Every row gives one point. A path goes straight from each point to the next, and from the last back to the first. The post is the endless flat space through its rows: a point in 2 columns, a line in 3, a plane in 4, and so on, so that a path can go around it. Count how often the path circles the post. Going back the other way cancels.

Post, 2 rows:
1.27 -0.36 -3.43

-1.39 0.63 0.08
Path, 27 rows:
-0.50 2.31 -0.46

-0.15 1.52 -2.98

-2.06 1.59 -3.23

-0.18 1.78 -2.71

1.09 1.71 -0.47

1.10 0.00 -1.35

2.27 1.57 0.28

0.22 1.72 -1.94

-1.66 1.49 -2.01

-2.87 0.02 -3.19

1.19 -1.65 -4.32

2.65 -2.24 -2.36

2.01 0.55 -1.51

0.88 1.53 -1.71

-0.61 2.83 -1.70

0.45 1.77 -0.47

0.97 -0.36 -0.41

0.48 -2.35 -0.87

-1.63 -0.89 -1.14

-0.83 0.09 -5.25

-0.29 2.87 -3.58

-1.44 2.07 1.65

1.35 -0.03 -0.85

0.60 -2.65 -1.44

-0.13 -0.74 -2.73

-1.39 0.22 -2.95

-1.07 2.57 -2.46
Times around: 1

Post:
-1.58 -1.41 -4.39 4.67 -0.82 -4.67 0.65 -2.81 0.63

0.31 -2.53 1.42 0.66 -2.03 -2.81 -0.59 -0.08 0.06

-0.21 -0.73 0.09 -0.52 -1.40 -0.62 -1.62 -3.69 -0.42

-0.70 -1.96 -1.06 0.58 -2.76 1.09 -0.18 -0.87 1.09

-1.09 -1.38 1.53 -2.99 1.53 3.54 -4.96 1.00 -2.11

-0.20 -1.40 2.12 -3.18 0.48 2.63 -0.72 0.88 -4.19

0.06 -0.48 1.57 0.91 0.86 1.15 -0.27 -1.05 0.34

-0.73 -2.34 1.13 -5.36 1.95 0.58 -0.34 1.28 -0.54
Path, 8 rows:
1.23 -3.73 2.72 -0.68 0.83 -2.21 -1.54 -2.40 1.73

0.14 -1.70 -3.07 0.01 0.75 -0.72 0.05 -2.23 -0.75

-1.54 -1.76 -3.50 0.41 -0.21 1.41 -1.77 1.93 0.25

-0.65 0.04 -0.24 -1.70 -2.32 -2.02 0.99 0.03 -1.41

-2.92 -0.62 -2.07 -2.29 1.06 2.13 -0.70 0.97 0.84

-0.57 -1.04 -1.91 -1.09 -2.30 -2.91 -0.75 -1.01 -0.85

2.51 -1.81 -0.79 -2.93 -0.76 -0.36 -1.72 0.21 1.78

0.93 -2.43 0.24 1.95 1.37 -0.28 -3.21 -1.33 0.47
Times around: 0

Post (17 x 18):
1.28 -1.48 -0.71 0.57 0.09 -0.96 0.10 2.07 1.64 -0.54 -0.15 -0.46 4.04
 -1.60 1.82 -1.53 -0.11 -2.08

-0.34 -0.96 -2.71 1.68 -0.19 -2.41 1.51 1.73 -0.68 -0.88 -3.61 -2.80
 2.64 1.50 2.54 0.11 -0.05 -2.24

-1.85 -2.64 1.17 -0.16 0.29 -1.52 1.62 3.29 1.97 -2.91 -2.60 -4.40 4.69
 0.03 3.70 -0.59 -2.64 -2.54

0.61 -0.33 -0.04 0.76 -0.23 0.66 0.40 1.42 -0.36 2.55 3.18 -4.18 -0.56
 1.87 -1.85 -0.46 -1.30 3.62

0.93 -1.37 -0.71 -0.54 -2.80 -1.50 0.57 3.66 1.73 -2.54 -3.28 -2.39 1.00
 -0.06 3.20 -0.12 -3.10 -0.38

0.92 2.53 -0.05 -0.39 0.92 -0.96 -0.41 -2.93 -0.24 2.85 1.48 -2.49 0.41
 0.25 -3.04 1.58 -2.18 3.86

-0.06 1.35 -0.75 3.44 1.93 1.17 0.68 0.32 1.57 1.70 0.90 -2.68 -1.64
 -1.52 -3.67 2.36 -1.07 3.18

-1.03 0.57 -0.15 0.88 1.66 -0.21 -1.87 0.63 0.29 2.11 2.34 -2.54 -2.51
 -0.32 -1.40 0.49 -2.21 -0.86

1.00 1.74 -0.33 -1.09 1.97 0.08 2.51 0.09 0.72 1.59 3.95 -2.32 -2.25
 0.43 -1.08 3.52 -0.90 1.08

-0.74 2.90 3.70 0.69 4.15 2.45 0.26 1.41 2.02 0.64 -0.91 1.07 -2.16 0.16
 -0.10 -1.08 3.12 -0.72

0.95 2.86 4.38 2.78 3.16 -1.39 2.82 1.30 4.26 3.92 -0.89 0.66 -1.95
 -0.31 0.28 -0.37 2.02 -2.80

1.20 1.10 4.29 1.95 2.59 1.88 0.95 -2.20 2.03 1.84 -0.80 -2.58 -2.28
 -1.45 2.46 0.44 2.81 -1.66

-0.09 -0.63 -0.44 2.02 2.26 -3.06 0.72 1.86 2.11 -2.43 -1.26 -1.77 1.02
 -0.04 4.20 -1.62 -1.95 -0.20

-0.27 1.94 -1.31 1.58 1.16 3.24 -0.14 -0.69 2.39 3.39 2.05 -0.80 -0.79
 1.67 -0.20 2.08 -2.52 2.06

1.08 2.32 1.42 0.20 5.35 1.68 2.24 0.77 3.77 2.49 -2.18 -2.25 -1.61
 -1.33 0.60 -2.24 1.12 -0.92

1.05 2.17 4.29 2.33 4.43 2.17 1.95 0.59 -0.43 3.39 -0.38 0.36 -1.58
 -2.63 0.95 -1.38 -0.32 -0.58

-1.13 -2.59 -0.42 1.47 -0.87 -1.90 3.21 0.25 1.47 -3.08 -2.84 -0.70 1.61
 -0.39 2.50 -3.04 -2.80 -2.56
Path:
1.09 -0.39 2.34 0.63 3.12 0.27 -0.89 0.20 3.39 -1.18 0.75 -3.25 0.63
 -1.56 -0.01 0.40 -1.63 3.00

0.91 -2.98 2.49 1.08 0.23 0.88 2.87 1.36 -0.25 -2.24 0.46 -2.28 -2.66
 0.61 4.40 0.27 -2.83 -1.78

1.45 1.17 0.85 2.32 1.64 0.09 1.11 0.35 0.78 -0.13 0.72 -0.58 -2.60 0.51
 -0.60 -0.79 1.04 -1.12

2.43 0.77 2.06 -0.70 0.46 -1.02 2.16 0.90 1.32 -1.73 1.10 -3.10 0.51
 -0.52 3.03 1.85 -1.27 -0.39

0.33 1.39 2.12 2.15 1.43 1.00 -0.29 -0.59 0.22 1.13 -0.48 0.75 -1.42
 -1.25 -1.69 -0.73 -2.37 1.08

0.03 -1.30 3.47 -0.35 1.41 -1.41 0.95 2.67 1.77 0.66 -1.11 -2.79 0.16
 0.99 -1.65 -3.04 0.69 0.92

0.47 -0.33 2.73 0.08 1.62 -0.61 0.30 2.69 2.16 1.70 1.25 -2.39 0.02
 -1.21 2.61 1.52 1.37 1.12

-1.34 2.74 3.27 1.48 -0.80 -0.07 2.15 -0.74 0.34 0.76 -0.42 2.38 0.30
 -0.95 1.45 -0.87 -1.15 2.25

0.65 0.05 -0.37 0.06 2.98 -0.31 0.08 2.30 1.21 1.51 -0.04 -1.38 -2.51
 -3.17 -0.55 -1.46 -0.48 0.95

-0.68 -0.85 -3.14 1.19 1.92 -0.04 -0.03 2.74 3.71 1.07 1.30 1.02 -2.89
 2.77 2.47 -0.09 -0.93 0.09

-2.11 1.30 2.17 1.80 2.10 2.71 0.91 -0.69 -0.05 2.08 -0.95 -0.39 -1.11
 -1.64 -1.97 -0.51 1.21 0.63

-0.57 3.57 -2.74 0.75 2.13 -2.44 0.21 1.48 3.44 1.22 -0.08 -1.20 0.38
 -0.80 -1.90 1.22 -0.21 -0.08

-0.16 1.98 1.78 -0.10 1.59 2.37 2.24 2.09 0.47 -1.37 -1.34 -5.61 -1.01
 0.32 4.31 0.05 -1.39 0.95

1.29 2.03 -2.53 1.22 0.06 -0.68 3.94 1.96 1.85 3.40 0.01 1.06 1.16 1.47
 0.52 0.62 1.45 0.42

0.70 -0.25 2.01 1.23 1.41 -0.35 2.94 -0.26 -1.22 1.49 -3.76 -2.24 -1.18
 -0.38 0.05 0.22 0.49 3.45

0.67 -0.11 0.63 2.97 1.06 -0.49 1.72 1.70 3.63 2.15 -2.10 -1.51 -2.53
 -1.44 -1.62 1.06 -0.68 -1.74

1.62 2.25 -1.68 0.55 -0.51 -1.85 0.53 4.06 1.94 0.94 -3.08 -1.75 -2.59
 2.21 -1.91 1.48 0.30 -1.52

0.98 -0.97 2.52 0.27 1.20 0.69 0.23 -0.35 1.01 -1.54 0.41 -0.39 1.21
 0.23 0.39 -2.55 1.01 -0.29

3.48 1.07 0.98 -1.31 1.16 0.83 -1.34 -0.13 -1.82 1.08 -0.16 -2.30 1.11
 -0.51 1.53 -0.39 -0.05 -0.04

1.89 1.83 0.53 2.84 1.86 0.51 0.58 -1.97 1.07 -2.30 -0.06 -2.83 0.03
 -1.97 1.62 1.24 -0.11 -1.26

-1.08 3.99 2.17 0.56 3.34 2.15 1.11 -1.03 2.82 1.03 1.20 0.04 0.39 0.41
 1.93 -0.21 3.04 -0.30

-1.50 2.11 3.66 0.19 3.00 -1.37 0.94 0.68 1.84 1.68 1.92 -1.22 -0.89
 -3.10 0.63 1.46 -1.34 -2.29

-0.64 1.61 0.24 1.72 1.72 0.75 -0.97 0.74 3.55 -1.90 1.26 -0.50 -1.52
 -1.90 1.28 -1.93 -2.41 -0.18

1.55 2.21 2.27 2.59 4.45 -3.13 1.51 -1.09 0.47 0.53 0.56 -5.01 -0.47
 0.17 0.23 -1.30 -1.44 2.24
Times around: 0

Post, 17 rows:
0.02 1.51 -1.37 -0.47 1.61 1.01 -2.45 0.21 -1.64 0.24 0.87 0.70 0.90
 -1.05 2.91 -0.59 -1.26 -1.73

3.50 1.32 0.91 1.43 2.20 0.35 -0.22 -1.64 0.56 0.05 1.62 -1.31 -1.24
 -0.74 -0.02 2.03 -1.31 -0.62

3.21 -0.09 0.48 -1.90 -0.13 1.62 -0.88 0.10 1.85 0.73 0.97 -1.91 1.43
 -0.52 -0.28 -0.28 -0.26 -2.64

-1.91 -3.27 0.57 1.56 0.65 -0.21 0.46 -0.55 -0.82 0.80 -2.90 0.11 0.22
 1.22 0.57 -0.56 1.06 0.23

-1.08 1.35 -0.86 0.92 0.79 -0.05 1.01 0.90 3.68 -1.19 1.81 3.08 -1.94
 1.10 -1.46 -0.46 -0.33 1.29

-0.88 1.46 -2.44 -1.13 1.30 1.51 -3.54 -1.93 -2.37 -0.48 1.15 1.54 1.04
 2.75 1.14 0.46 1.50 -1.01

-0.74 1.42 -0.78 3.54 -1.62 -0.63 -1.12 1.89 0.91 -2.38 1.02 2.16 -0.01
 -0.36 0.53 0.56 -1.65 0.92

-1.03 1.65 3.56 -1.91 0.61 -0.26 -0.86 0.80 0.54 0.79 -0.58 -1.50 0.50
 2.20 -0.96 -1.69 2.72 0.40

2.54 0.39 -0.96 -0.15 -0.66 0.45 0.54 2.76 -2.73 1.22 1.87 -0.78 0.76
 -2.36 -1.23 -0.08 0.73 -0.63

1.02 2.31 1.00 4.16 1.48 2.51 -0.96 -0.93 -1.51 1.72 -0.60 -0.13 1.01
 1.98 -0.28 1.31 -0.44 -2.33

-0.72 -0.51 -0.28 1.36 -1.25 0.55 -1.26 5.19 0.77 1.00 1.98 -3.44 -0.71
 0.97 -3.01 -2.45 2.51 -0.57

0.78 -1.24 0.27 3.55 1.62 0.11 1.72 -0.95 1.19 1.75 -1.16 -0.14 1.72
 -3.08 1.98 2.68 -0.18 0.92

-3.56 0.96 0.42 -1.16 0.07 -1.01 2.19 0.82 0.60 -0.81 0.05 -0.46 1.63
 1.04 -1.89 -0.14 -1.15 -1.13

1.06 0.44 -4.57 1.64 1.03 1.89 -0.18 1.92 -0.75 -1.99 -3.07 -0.79 2.40
 -1.77 2.05 -0.27 -1.78 -1.50

0.38 -0.40 -2.23 0.84 -1.42 1.93 1.93 0.79 -1.65 -0.75 -1.25 -0.29 2.72
 -1.64 1.88 0.20 -2.55 1.88

-2.98 -1.63 1.91 1.59 0.63 0.09 1.32 2.54 -1.05 2.27 -2.14 0.77 1.28
 1.40 -1.67 1.85 0.10 2.87

-0.82 0.25 -1.68 -3.54 -1.54 2.08 2.74 -0.71 -1.69 1.38 -0.25 -1.11
 -1.41 -0.10 0.25 1.53 0.49 -0.61
Path (28 x 18):
-1.47 -2.77 1.35 2.14 -1.56 0.93 1.79 1.82 -1.41 0.52 -0.33 -0.39 3.80
 1.10 -3.20 0.35 -1.03 1.02

2.63 -0.26 1.77 5.69 2.81 1.15 2.25 -1.36 1.96 2.34 -1.26 -2.03 -0.25
 -3.68 -1.68 1.97 -2.94 -4.37

1.02 3.02 0.93 1.65 -1.35 1.17 -0.80 0.46 -1.95 -1.31 -2.48 -3.61 1.88
 0.94 0.90 -2.30 -1.71 -1.08

0.37 1.09 -1.57 -1.17 1.91 -0.41 1.14 3.08 -1.32 1.12 -0.15 -4.60 0.07
 0.65 -1.58 0.49 2.87 -0.49

-1.02 -1.71 0.44 1.45 2.23 -2.11 1.48 -1.78 1.21 1.55 -1.40 0.47 3.06
 1.93 -0.58 1.59 -0.37 -0.66

4.06 -0.12 -0.92 0.87 3.07 -0.93 -2.16 -4.30 -0.67 -2.58 -1.96 -2.27
 -1.18 2.38 1.96 1.47 1.12 1.37

0.47 -1.55 -0.16 1.81 -2.67 2.36 -0.80 -0.89 3.14 -2.32 -0.32 -0.78 0.09
 4.40 1.23 0.83 -1.56 1.70

0.14 -0.41 -4.21 -0.33 1.62 3.76 -2.56 0.49 -1.03 -0.57 2.31 0.75 3.13
 -1.21 2.50 1.09 0.32 -0.61

-0.03 -0.82 1.17 0.02 0.80 1.24 -1.65 0.68 0.47 0.53 -0.55 -2.94 0.95
 -2.72 0.30 -0.31 -0.63 -3.62

0.18 -1.02 1.89 -0.34 -0.25 -0.50 -0.96 -2.32 1.14 -0.62 -1.22 -0.28
 -0.88 3.48 -1.69 1.58 0.17 0.25

2.29 4.74 -3.23 -3.58 1.85 5.57 -0.26 0.12 -1.36 1.77 -1.95 0.28 -3.79
 0.82 0.98 -1.01 0.73 -3.18

1.75 -1.28 0.41 3.11 -1.96 0.36 -5.02 -0.36 -0.32 0.45 -0.22 1.11 4.84
 0.46 0.77 0.06 -1.90 -0.73

1.49 1.70 0.71 -0.25 -0.91 -0.35 0.11 2.44 2.16 -1.38 -0.41 -2.59 0.45
 2.10 -1.14 0.16 -2.46 -1.54

2.14 2.25 -0.68 1.21 0.86 0.67 -0.41 2.35 -0.08 -0.18 -0.17 0.48 1.32
 0.32 -1.75 2.07 2.41 -0.32

0.08 -4.52 -0.40 -2.65 -0.03 1.46 1.19 -2.53 -2.16 -1.74 -3.13 -0.15
 2.58 1.58 -0.24 3.54 -3.40 0.31

-1.32 -0.51 3.96 -0.67 -1.12 1.75 -0.43 -2.02 -3.82 -0.41 -1.77 -2.24
 0.40 0.60 1.28 -1.04 -1.29 0.19

-1.49 1.45 -2.03 -3.47 0.49 -0.05 -1.75 3.78 -2.59 -1.15 1.73 -2.42
 -3.10 0.53 -0.73 -2.08 3.66 -2.27

-1.97 5.61 -1.03 3.97 -0.74 0.87 0.01 2.27 -0.86 -0.10 2.52 -2.08 -1.25
 0.46 0.85 0.51 0.64 -0.02

0.19 0.69 3.34 3.32 2.64 -0.94 -0.91 0.90 0.45 3.84 -1.53 -2.99 1.87
 1.63 0.19 0.79 2.99 -3.72

1.94 1.56 0.94 1.12 0.70 1.47 0.75 2.05 -1.36 1.80 3.13 -0.48 3.13 -1.91
 -0.49 -0.40 -3.05 -3.08

3.40 1.86 1.24 2.10 -2.24 4.13 -0.35 1.53 -1.58 -0.50 -0.67 0.30 1.21
 -0.63 1.52 -0.13 -2.53 -0.93

-0.37 -0.26 0.71 3.34 -6.75 3.96 -1.82 3.78 -0.37 1.94 1.18 -0.86 -3.52
 2.15 -1.19 -0.60 -0.77 -1.26

0.36 5.06 1.36 4.11 -3.27 2.07 -1.67 1.18 0.08 0.33 1.25 -1.30 0.56 0.08
 1.58 -0.47 -2.18 0.83

-1.25 -1.29 -5.51 0.50 0.75 0.65 -0.79 0.60 -0.77 0.02 -0.95 -0.87 -1.78
 1.24 -0.24 0.13 0.82 -2.55

-0.58 1.37 4.16 -1.48 -1.82 -0.10 -0.16 -2.12 0.58 2.58 1.19 2.25 0.56
 1.94 -2.51 2.01 3.48 -1.41

0.68 0.22 6.57 2.90 3.16 0.13 -2.70 -0.89 -2.34 -0.39 -0.52 -1.93 0.67
 -0.26 4.08 -1.27 -4.62 4.22

-0.77 -2.65 -1.04 0.68 -0.32 1.05 -0.20 2.97 0.32 0.03 0.44 -1.51 1.92
 -0.86 0.95 -1.07 -0.20 -4.24

1.86 0.47 -1.02 -1.15 4.13 -1.22 0.96 0.89 -0.52 -1.41 -0.84 1.59 2.40
 -1.47 -0.87 0.02 0.44 -3.41
Times around: 2
